Each row is a point. The window is the flat piece filled in between its corners: a triangle in 3 columns, a solid with four corners in 4, and so on. A path goes straight from each point to the next, and from the last back to the first. After which points does the path pass through the window?
In the rows, 128 means zero.

Window (4 x 4):
[[ 56 151 135  78]
 [137 119  90 157]
 [116 113 140  75]
 [173  83 150 182]]
Path:
(1): [159 136 143 113]
(2): [133  82  98 148]
(3): [ 81 101 102  92]
(4): [147 167 132 123]
(5): [ 93 156 138  73]
(6): [ 97  52 156  97]
(7): [ 84 110 136 133]
(8): [179 130 149  92]
(9): [110 173 130  82]
(10): [ 65 105 155  83]
(11): [ 70 123 125 116]
(12): [143 174 118  69]
Through the window after points: 7, 11

Window (4 x 4):
[[153 124 150 126]
 [141 145  73  71]
 [153  91  82 107]
 [ 69 183 171 187]]
Path:
(1): [131 125 151  69]
(2): [ 81 130 169 144]
(3): [134 180 112 150]
(4): [149 165  81  91]
(5): [115 114  96  78]
(6): [ 89 150 167 144]
(7): [149 174 151 164]
(8): [188 145 123 175]
(9): [121 113 142  80]
(10): [ 97 139 176 118]
(11): [161 155 114 191]
(12): [165 136 114 127]
(13): [138 105 136 114]
(14): [124 113 157 136]
(15): [185 156 126 160]
(16): [161 154  21 131]
Through the window after points: 2, 4, 8, 10, 12, 16

Window (6 x 6):
[[181 159 105 111  95  82]
 [137 175 139 140  99 149]
 [139  92  76 201 183  85]
 [137  65 176 153 171 182]
 [ 94  84 109 170 153 109]
 [108 149 123  92 164 151]]
Path:
(1): [129 123 167 182 150 114]
(2): [132 104 104 111 150 145]
(3): [149 142  95  96 133 158]
(4): [108 134 165 117 154 138]
(5): [156 128 125 139 225  90]
(6): [125  69 101 198 102 146]
(7): [193 127  83 128  73 125]
(8): [114 141 134 122 163 102]
(9): [143 119 173 134 152 125]
(10): [140  88 113 140 147 172]
(11): [131 115  38 196 191 144]
(12): [158 118 168 115 126  94]
(13): [141 154 137 118 160  65]
(14): [153  95  58 176 123 151]
(15): [133  80  90 162 153 153]
(16): [131 109 127 186 181  81]
Through the window after points: 1, 5, 7, 9, 13, 15

Window (6 x 6):
[[ 90 105 215  58 120 167]
 [138  99 179 112  91 151]
 [145 101 129  91 107  80]
 [111  74 101 121 154 129]
 [101 142 120  99 120 156]
 [213 179  56 124 197 118]]
Path:
(1): [143 119  94 100 135 146]
(2): [141  86  97  85  89 149]
(3): [117  97 149 126 151 127]
(4): [134 128 146 134 139 132]
(5): [145  86 113  37 110 154]
(6): [176 103  91  94 151 150]
(7): [180 187 127 141 165  81]
(8): [129 153 145  92 167 115]
Through the window after points: 2, 4

Window (8 x 8):
[[167 128 146 167 148 100 149 146]
 [196 173 106  94 196 105 172 109]
 [115  92 104  71 129 149 133 133]
 [ 91 132  98 139 117  89 115 162]
 [209 140 129  85 159 181  60 112]
 [155  96 114 103 106  59  85 162]
 [148 145 107  84 113 185 143  58]
 [ 86 165 179 149 102  82 169 170]]
Path:
(1): [162 154  99 103 133  97 128 153]
(2): [160 112 165 113 174  85 154  96]
(3): [131 110 104 125 154  79  85 119]
(4): [141 121 118 108  95  87 120 175]
(5): [145 130 114  67 111 121 163 164]
(6): [ 97 107 110 158 166 129 117  51]
(7): [146 130 141 103 169 158  71  91]
(8): [221 137  74  88 112 139 142 157]
Through the window after points: 1, 3

Window (8 x 8):
[[178 132 157 191 153 129 123  74]
 [165  92 129 218 108 145 199 145]
 [166 127 119 186 176 212 158 122]
 [104 197  74 127  84 137 118 127]
 [ 89 188  83 114 115  75  80 185]
 [ 63 146 127 168 125 100 133 126]
 [165  77 141 153 166 120 179  74]
 [ 91 180 166  98 105  87 119 146]]
Path:
(1): [125 160 147 165 147 120 154 129]
(2): [174 183 162 194 177 117 169  81]
(3): [129  92 114 147 106 147  78 128]
(4): [134 106 130 203 116 131 129 108]
(5): [170 169 109 105 153 153 244 162]
(6): [147 197  90 170 166 108 168 135]
(7): [139 101 136 175 124 161 122  95]
(8): [ 90 143 160 135 116 122 109 135]
(9): [140 168 126 139 111  90 168 150]
(10): [151 181 104 170 151 113 159 134]
(11): [ 99 134 125 161  87 133 123 138]
(12): [155 110 102 146 111 175 108 153]
(13): [110 166 122 152 140  65 140 126]
(14): [ 83 177 146 119 135  83 170 128]
(15): [131 119 138 172  96 136  94 142]
(16): [128  66  98 166 100 150 152  70]
Through the window after points: 2, 4, 8, 12, 14

Window (9 x 9):
[[ 97 151  92 104 162 153 140 149 196]
 [ 71 121 199  97 106 178 157 126  99]
 [ 47 126 177 128  43 234 126 115 112]
 [117  90 132 200 175 175 140 114 183]
 [118 106 124 169 153  90 119 101 172]
 [140 190  98 122 170 110 133 143 110]
 [183 123 135 146 144 125 145 100 175]
 [173  87  95 175 142  97 170 145 163]
 [121 146  63  88 172 136 148 103 126]]
Path:
(1): [117 137 106 136 134 117 175  82 122]
(2): [ 87 106  73 133 153 115 218  93 128]
(3): [134 147 129 119 140 164  84 126 148]
(4): [131 138  89  99 173 147 111 132 133]
(5): [121 158 102 157 136 100 202 111 146]
(6): [130 122 164 137 128 143 233  93 202]
(7): [ 89 128 101 126 147 151  93 160 112]
(8): [103 127 150 129 100 180 111 128 146]
(9): [ 40 121 114 151 132 137 198  83 128]
(10): [107 172 128 138 125 105 197 126 139]
(11): [142 100 109 107 151 160 104 136 154]
(12): [143  88 116 118 171 158 102 199 184]
Through the window after points: 2, 4, 8, 12
